Each row is a point. Each copy is the shape, with its points in the same order, turned, moved and blurred by noise. Say if it was mirrored as well.
In the rows, zero is written as 128.

Shape:
[[161 135]
 [105 171]
 [ 79  71]
 [155 152]
 [135 131]
 [167 112]
 [135 140]
 [113 134]]
Copy 1:
[[100 108]
 [111 176]
 [204 129]
 [ 89 126]
 [122 130]
 [111  91]
 [114 132]
 [129 146]]
Copy 1 is: mirrored
Copy 2:
[[162 111]
 [124 170]
 [ 63  87]
 [165 130]
 [138 126]
 [159  92]
 [140 129]
 [120 134]]
Copy 2 is: only turned

Shape:
[[ 95 123 147 112]
 [108 171 178  93]
 [172 163 120 190]
 [ 85 123 145 136]
 [127  73 149 109]
 [177 132 121 154]
 [110 137 125 155]
 [146 143  93 101]
 [133 101 148 117]]
Copy 1, 9 rows:
[[108 137 161 110]
 [137 188 155  93]
 [159 147 118 207]
 [ 93 141 162 131]
 [134  88 183 112]
 [166 117 128 173]
 [107 139 139 158]
 [142 116  98 118]
 [140 112 167 124]]
Copy 1 is: only turned
Copy 2, 9 rows:
[[114 132 144 106]
 [152 176 153 105]
 [181 107  59 139]
 [116 116 127  90]
 [104  97 161 142]
 [156 105  94 161]
 [132 110  92 107]
 [113 154  89 166]
 [117 113 149 136]]
Copy 2 is: mirrored

Shape, 13 rows:
[[131 113 144 152 123 130 171  99]
 [115  89  96 136 131 162 154 166]
 [111 119  94  76  78 105  90 116]
 [102 172 165 151 120 182 152 119]
 [ 96 170 162 105 149 150 150 111]
 [136 135 136 173 154 130 106 161]
 [ 98 186 155 145 122 112  96  88]
 [115 118 129 143 133  91 161  74]
 [146 145 174 123 100 116  97  92]
 [124 102 134  92 124 119 106  94]
 [153 110 160 129 129 177 107  77]
 [157 155 182 117 154 144 150 116]
 [177 104  85 159 131 127 149 124]]
Copy 1, 13 rows:
[[114 120 127 146 134 149 188 107]
 [108  98  76 116 132 183 151 164]
 [114 157  80  79  88 120  98 110]
 [ 96  59 152 111 109 131 193 134]
 [102  80 145  83 151 112 166  98]
 [143 105 150 131 136 128 147 191]
 [116 101 165 116 111  68 131 112]
 [112 141 114 153 148 114 162  79]
 [127 146 173 111  89 114 145 105]
 [120 150 125  96 129 146 119 102]
 [144 100 167 116 111 172 142  93]
 [150 108 166  92 144 127 185 115]
 [169 124  91 158 123 166 159 139]]
Copy 1 is: mirrored
Copy 2, 13 rows:
[[137 116 135 129 150 174 157 110]
 [130  82 106 145 153 155 109 185]
 [140  99 130 121  69  78 124 149]
 [154 143 192 120 163 166 140 159]
 [128 155 175  81 153 137 129 145]
 [144 143 140 181 170 127 104 143]
 [147 170 190 135 136  96 158 128]
 [119 119 128 119 137 143 179  98]
 [160 134 183 131 109 118 122  96]
 [136  93 143 113 115  97 115 106]
 [176  79 185 118 159 125 119  98]
 [156 156 156  98 162 162 102  98]
 [174 107  82 154 154 148 129 123]]
Copy 2 is: mirrored
Copy 3, 13 rows:
[[118 103 145 157 132 116 169 105]
 [116 112  88 159 112 163 163 165]
 [126 148  81 108  57 108 101 103]
 [ 63 133 156 139 163 156 134 110]
 [ 77 117 129 102 170 117 121 116]
 [124 134 121 194 150 133 101 150]
 [ 82 145 131 150 147  97  80  71]
 [122  98 115 154 133  79 157  80]
 [126 134 168 134 113 105  90  88]
 [135  95 114 116  97 110 106 104]
 [136  85 162 134 124 163 107  89]
 [130 118 168 118 176 121 122 127]
 [177 130 104 177 126 141 165 116]]
Copy 3 is: only turned
Copy 4:
[[130 122 115 147 102 146 150  99]
 [103 132 109  95 140 193 145 140]
 [ 76 149 126  87 132  93  71 124]
 [132 174 170 165 113 180 142  94]
 [140 171 164 135 146 135 144  70]
 [120 131 125 171 177 160 138 151]
 [105 165 154 192 144 110 102  86]
 [111 122  90 150 113 108 146  75]
 [131 126 161 168 120  96  89 115]
 [114 111 137 109 139 107  96  94]
 [148  95 163 150 119 163  85  92]
 [183 140 156 149 140 132 139 101]
 [138 115  66 136 122 162 115 142]]
Copy 4 is: only turned

Shape, 15 rows:
[[104 144 153 107 158  93  85 163 138 107 156]
 [ 95 133 135 101 116  80 141 143 142 124 137]
 [183 124 100 152 127 117 121 187  84 125 104]
 [103 131 163 124 144  94 129 137 161 143 145]
 [126  68 148  77 159 140 137 110 104 169 121]
 [110 144 159 136 139 147 114 117 141 115 158]
 [139 119 192  78 141 124 150 106 141 131 155]
 [106 165 145  92 161  87 142 113 136 124 182]
 [154 116 143 159 109  95  87 122  62 124 124]
 [172  81 102 110 105 130 111 142  96 193 149]
 [153 153  93 132  89 116  80 154  97 116  93]
 [ 91 117 147 116 135 100 152 140 160 105 172]
 [111 140 147 120 171  86 132 100 183 126 146]
 [123  64 117  83 155 143 153  93 102 158 153]
 [196  98 108 138 105 113  70 143 101  95 116]]
Copy 1, 15 rows:
[[139 179 132 137 150 101 140 120 183  86 128]
 [126 126 121 123 114  86 151 128 164 116 146]
 [206 125  81 161 139 133 110 157 120 133  92]
 [113 134 152 133 143 102 136 135 178 125 146]
 [153  84 158  95 134 160 143  75 167 141 105]
 [108 155 164 139 138 143 127 132 135  94 134]
 [142 126 191  79 147 125 151 114 145 117 155]
 [122 155 132 110 161 115 175 108 157 103 181]
 [177 144 120 171 138 107 103  85  94 133 115]
 [198 110 109 129 103 173 102  96 152 168 137]
 [165 171  71 143 102 116 113 131 107 134  88]
 [116 116 147 128 133 106 140 135 171  80 170]
 [ 85 138 134 100 176 105 127 127 167 116 159]
 [146  68 140  99 133 179 142  69 156 120 134]
 [201 151  96 129 129 120  60 115 106 106  98]]
Copy 1 is: mirrored
Copy 2, 15 rows:
[[145 131 164 129 162  90 120 156 158 110 156]
 [129 122 148 140 117  63 145 121 159 132 130]
 [133 106 113 163 113 138 148 188  70 132 108]
 [162 141 165 147 128  83 131 111 157 148 135]
 [130 127 154  89 113 142 141  67 102 164 136]
 [141 146 164 169 133 127 105 106 149 114 148]
 [168 153 183 119 104 110 148  71 126 117 157]
 [144 166 143 147 148  73 162  99 152 122 183]
 [138  90 131 163 126 106  88 144  59 121 154]
 [138  98 109 112  69 151 130 139 100 177 161]
 [109 120  90 141 108 108  95 176  99  99 116]
 [143 116 163 153 128  91 165 101 178 125 140]
 [183 152 134 149 152  73 134  84 170 141 130]
 [114 106 132  99 114 154 161  56 117 160 154]
 [163  80 101 136 110 135  99 165  79  87 127]]
Copy 2 is: only turned

Shape (18 x 12):
[[132 166 130 107 164 128 157 124 108 159 166 143]
 [155  93 149 109 175 120 105 137  46 124 119 142]
 [166 155 159 126 158 120 159 130 110 108 147  91]
 [149  98 173 160 143 108 135 116 107 128  94 107]
 [153 131 114 130 118 130 103  75  97 168 129 153]
 [139  87 162 120 113 151  92 146 134 143 139 133]
 [110 105  85 184 118 182 130 157  73  99 149 105]
 [151 115 106 119 118 126 123 175 165  98 145 129]
 [139 146  95 159 130 122 104 140 181 102 163 153]
 [130  64 152 123 134 151 107 134 174 152 131 109]
 [124 109 129  99 100 123 157  78 123 129 124 116]
 [144 112  96 145  96 159 122 138  97 134 138 170]
 [127 113 109 152 137 101 103 133 136 121 132 142]
 [ 74 137 106 126  98 123  56 109 158  84 175 150]
 [130  67 147 128 118 164 137 167  99 121 137  67]
 [125 117 130 161  75  87 146 152 154 119 122 101]
 [147 106 105 167  86 137 130 185 119 123  46  97]
 [135  81 134 152 114 116  74  90 125 169 144  79]]
Copy 1 (18 x 12):
[[178 170 165 121 149 115 128 124 101 156 142 139]
 [130 136 119 146 131 112  82 153  37 125 103 183]
 [174 141 172 175 139 109 135 140 100 105 102 125]
 [117 107 147 184 111 109  99 120  84 117  94 118]
 [ 95 132 116 133 161  94 128  91  96 144 150 149]
 [ 92  92 159 111 149 148  99 143 106 132 116 140]
 [ 95 179 112 144 131 209 131 162  73 106 142 103]
 [149 103 122 116 128 177 131 156 149 102 127 142]
 [150 132 117 134 164 175 105 117 177 103 147 131]
 [108  63 148 103 152 142  94 150 115 134 111  93]
 [120 120 148 102 103  94 145  97  96 103 122 100]
 [100 137 115 121 127 173 141 113 103 136 151 157]
 [119 129 101 148 131 139  92 131 141 110 142 128]
 [101 165 132  81 161 153  75 110 184  68 146 134]
 [ 98 111 161 126 117 164 125 185  64 107 102 106]
 [109 108 146 156  72 147 131 147 165 106 136 102]
 [ 83 105  85 165  76 162 156 169 131 137  84 124]
 [ 60 101 130 143 158  93 103 149 109 115 160  98]]
Copy 1 is: mirrored
Copy 2, 18 rows:
[[103 130 138 151 127 127 138 124  85 171 144 169]
 [ 93  92 148 150 146  96 115  87  86  90  78 196]
 [133 119 163 155 161 133 168 127  87 130 118 131]
 [131  98 166 165 126 120 148  80 140 107  76 130]
 [135  94 133 162  66 106 103 106  98 129 132 165]
 [ 89  91 137 122 120 129 110  80 134  90 146 125]
 [ 70  98  89 160 111 171 104 154  95  97  61 105]
 [120 139  92 118 155 132 126 132 139  94 141 121]
 [136 120  94 152 145 135  94 158 157 126 159 123]
 [113  99 115 110 133 133 109  48 143 118 132  97]
 [145  94 116 108  78 127 166 105 114 136 109 141]
 [ 90 109  90 159  76 140 113 126 113  92 129 151]
 [124 114 111 146 130 111  96 129 155 122 109 138]
 [123  61 111  82 114 141  68 177 165 126 150 139]
 [ 70 102 122 110 140 143 145  87  93  87  79  87]
 [123 130 129 130 102 113 158 142 178 103 108  88]
 [115 180 131 145  94 145 121 105 149  49  59  97]
 [123  67 143 128  90  82  90  84 118 125 104  78]]
Copy 2 is: mirrored
Copy 3 (18 x 12):
[[138 131 107 105 149  79 130 131 106 179 130 138]
 [159  94 150 123 158  77 139  76  51 116 137 105]
 [154 144 121  98 119  70 151 137 121 123 117  96]
 [145 113 157 173 118 100 154 119 104 108 119  82]
 [153 106 115 160  89 111 106 102  78 172 148 139]
 [136 122 181 123 119 134 108 128  98 108 145 140]
 [136 123  80 108 143 153  90 131  77  91 176  57]
 [128 113 109  89 119 136 127 154 127  73 118 155]
 [149 124  82 138 123 114 101 157 157  88 146 175]
 [155 105 190 132 122 163 103 147 134 115 125 126]
 [105 106 132 124  78 127 147 103 132 162 140 113]
 [125 129  94 128 119 144 118 120  70 118 166 146]
 [137  78 106 149 127 107 115 137 117  98 134 133]
 [ 98  97 108 135 103 111  46 108 164  94 188 157]
 [134 117 167  81 117 151 122 139  89  93 138  63]
 [ 86 112 117 149  90 124 147 184 122  84 131 104]
 [101 111 110 149 101 169 128 136  66  53  64  86]
 [167  73 153 155  75 119  86 149  97 133 157  94]]
Copy 3 is: only turned

Shape, 17 rows:
[[165 154  84 129 165 141 154 169 142 148 132 194]
 [150 141 116 107 137 107 157 181 162 119 181 227]
 [143 102 156  93 113 140  94 158 132 111 116 114]
 [ 96 121 169 110 113 121 135 128 161 104 103 145]
 [186 195 125  90 135 128 177 197 192 107 156 189]
 [130 120 139 110  80 168 148 133 140 115 133  80]
 [121 157 112 115 161 150 131 126 164 119 162 188]
 [ 66 109 154 110 132 121 127 148 136 162 126 101]
 [129 161 168 101 115 134 114 125 116 127 103 106]
 [ 66 124 120 129  95 110  97 130 145 142  71 102]
 [129 117 120 122 130 109 113 128 164 108 124 103]
 [137 120 130 100  83 142 115 109 131 157 128 115]
 [120  92 155 111 130 104 138  97 145 152 101  87]
 [ 88 130 125  42 107 114 113 122 147 123  91 100]
 [126 115 135  89 134 164 146 150 136 105 114 120]
 [103 129 127 104 111 104 140 127  98 101 122 106]
 [120  93 148 107 102 141 152 121 131 123  94 132]]
Copy 1 (17 x 12):
[[158 121 114 133 168 167  77 152 109 122 156 192]
 [142 115 117 110 177 137 101 176 114  68 214 178]
 [121 150 158  88 143 127 109 146 168 101 107 102]
 [ 94 153 173 117 126 139 147 125 144  80 140 141]
 [187 161 125 151 202 154 111 193 148  68 197 174]
 [128 155 136 113 141 158 156 120 162 136 131  74]
 [120 137 140 133 195 152  90 113 108  93 184 155]
 [ 68 149 181 111 144 120 149 139 124 153 131 122]
 [138 186 168 113 138 119 129 117 125 112 100 119]
 [ 64 173 152 130 107 111 134 100 171 156 111 139]
 [114 117 146 138 152 111 124 107 169 114 124 123]
 [140 149 154  83 127 124 126  96 149 144 139 113]
 [116 115 185 119 126 115 166 107 148 146 106 122]
 [ 95 183 149  81 167 111 172  98 178 130 108 148]
 [114 145 144 103 168 172 138 134 140 112 113 124]
 [100 154 111 115 147 108 158 118 116 121 116 117]
 [112 136 152  91 109 160 152 119 144 110 121 127]]
Copy 1 is: only turned
Copy 2:
[[105 123 118 158 164 101  54 142 118  91  85 188]
 [107  96 138 119 148  69  15 103 129 109 122 169]
 [122 136 152  90 114 146 113 139 123  83 126 106]
 [107 105 177 111 114  91 134 114 134 108 117 108]
 [120 135 148 156 177  51   7 114 159  70  98 127]
 [151 140 138 147 135 150 134 126 146 126 115  70]
 [ 90 120 145 131 151  99  84  88 163 102  98 180]
 [ 97 146 170 104 132 118 147 148 133 166 136 128]
 [135 169 168 131 109 112 148 122 126  86 138 114]
 [ 90 133 120 113  88  97 185 174 146 124 129 114]
 [118 114 130 106 152 117 139 143 152  90 143 119]
 [161 147 116 110 108 121 133 123 131 124 112 124]
 [146 125 149 100 154 105 186 143 111 128 123 126]
 [ 86 170 129  70 125  94 156 124 126 103 122  78]
 [106 133 153 120 147 139 117 120 127  95  96  98]
 [100 135 129 132 129 114 146 118 100 107 151 101]
 [125 106 152 112 120 113 146 124 105 116  93 100]]
Copy 2 is: mirrored

Shape (17 x 12):
[[105 110 155 163 143 156 103 116  90 116 145 107]
 [130 109 146 130  74  82 152 126 127 132  91 152]
 [147 136 164 156 145 130 143 147 112 112  95 111]
 [128 128 157 117 112  99 138 156 149 199 132 114]
 [ 90 190 129 104 121 141 130  85 154 178 153 109]
 [101 105 139 155 154 154 138 169  77 103 129 151]
 [145 147 117 145 139 129 117  86 129 194 161 111]
 [120 131 120 130  78  85 150 141 136 160 146  83]
 [142 166 128  97 114 151 110 116 133 145 159 106]
 [ 94 140 100  87 156 164  72  69 126 135 107  74]
 [112  75 122 167 134 143 155 146 117 111  82 108]
 [ 87 126 177 169 129 146 117 138  99  93  95 117]
 [113  74 155 155 180 124 156 132 114  96 130 119]
 [111  87 164 135 154 181 106 110 118 110 139 108]
 [129 153 127 120  78  76 173 125 163 156 159 111]
 [107 153 131 100 151 115  86  94 107 145 130  94]
 [127 138 114 148 103  83 124 146 189 152 157 129]]
Copy 1 (17 x 12):
[[ 68 113 100 144  89 127 128 134 110 107 151 111]
 [169 166 130 110 101  96 116 140 169 141 158 129]
 [119 155 116 133 124 152 127 133 148  79 134 121]
 [142 130 157 140 149 106 105 154 164 132 142  57]
 [106 109 128 111 170 116  51 102  97 150 173  70]
 [ 73 138 136 120  97 153 158 173 110 120 128 145]
 [103 114 102 170 164 104 107  94 122 157 151  73]
 [154 133  98 102 129 102 115 148 150 148 149  45]
 [138 103 112 137 145 121  81 120  81 127 138  84]
 [ 83  98 121 109  98 121  76  31  80 127 114  82]
 [108 141 119 111  83 177 164 121 162 126 137 116]
 [ 73 151 117 113  81 149 109 142 138  84 149 133]
 [ 90  98 128 110 112 141 183 128 150  90 151 137]
 [ 84  87 134 148  81 147 130 116 111  99 154 120]
 [171 119 108  94 164 105 102 154 156 153 177  74]
 [ 92 114 120 118 127  86  90  89  98 108 120  85]
 [145  91  99 116 152 113  85 161 181 161 127  94]]
Copy 1 is: only turned
Copy 2 (17 x 12):
[[ 89  93 103 165 124 154 104 103 136 130 149  98]
 [101 106 166 144  82  92 130 149 138 111 111 175]
 [101 117 169 183 103 121  99 121 123 158 126 105]
 [116 151 171  85 102 131 127 139 118 147 160 147]
 [ 94 150 171  94 171 133 153  76 133  96 153 114]
 [100 120  87 192 129 131  86 135 101 141 113 121]
 [104 143 131  99 115 113 146  56 144 140 163 109]
 [ 81 143 164 106  90 125 180 147 117 117 147 123]
 [122 137 158 117 120 126 133  83 108  88 155  88]
 [137  67 153 122 169 168 168  54 121 106 122  85]
 [120 113 127 198  96 160 142 137 133 157 104 139]
 [ 74  93 144 191 136 159  86 130 134 129 116 118]
 [128 102 104 196 129 125 119 151 153 165 145 109]
 [131  90 110 175 127 170 104 100 140 115 164 105]
 [ 90 166 175 107 102  91 176 146 141 101 155 128]
 [110  80 150 106 159 125 138  93 120 124 139  88]
 [114 169 155  92  89 114 142 150 167 111 121 112]]
Copy 2 is: only turned
Copy 3, 17 rows:
[[114 108 157 124 163 174  89 138  97 104 151 134]
 [138  88 162 152  98  90  85  96 142 154 141 124]
 [138 118 174 132 149 136 111 122  78 152 102 128]
 [134  88 133 105 154 128 100 147 170 185 119 107]
 [100 126 102 155 152 189 100 132 191 140  94  91]
 [118 129 124 123 156 144  78 117  74 147 154 177]
 [ 90 110 154 145 130 180 113 189 163 162 128  99]
 [160  99 121 150 141 109  95 162 163 152 140  84]
 [128 149 126 136 138 185 146 133 160 148 130  93]
 [ 69 121 103 107 126 171 147 150 122  66 105  81]
 [144  82 137 127 122 115 101 149  69 119 124 170]
 [128 110 162 120 157 155  67  95  78 104 121 141]
 [107  95 151 129 181 120 118 142  89 128 142 179]
 [111  92 148 112 163 185 129 132 101  91 144 150]
 [160 113 128 178 147 112 118 146 196 169 128  95]
 [ 78 138 131 111 144 148 118 132 136 112 124  71]
 [153 133 153 135 132 113 100 159 209 146 124 139]]
Copy 3 is: mirrored
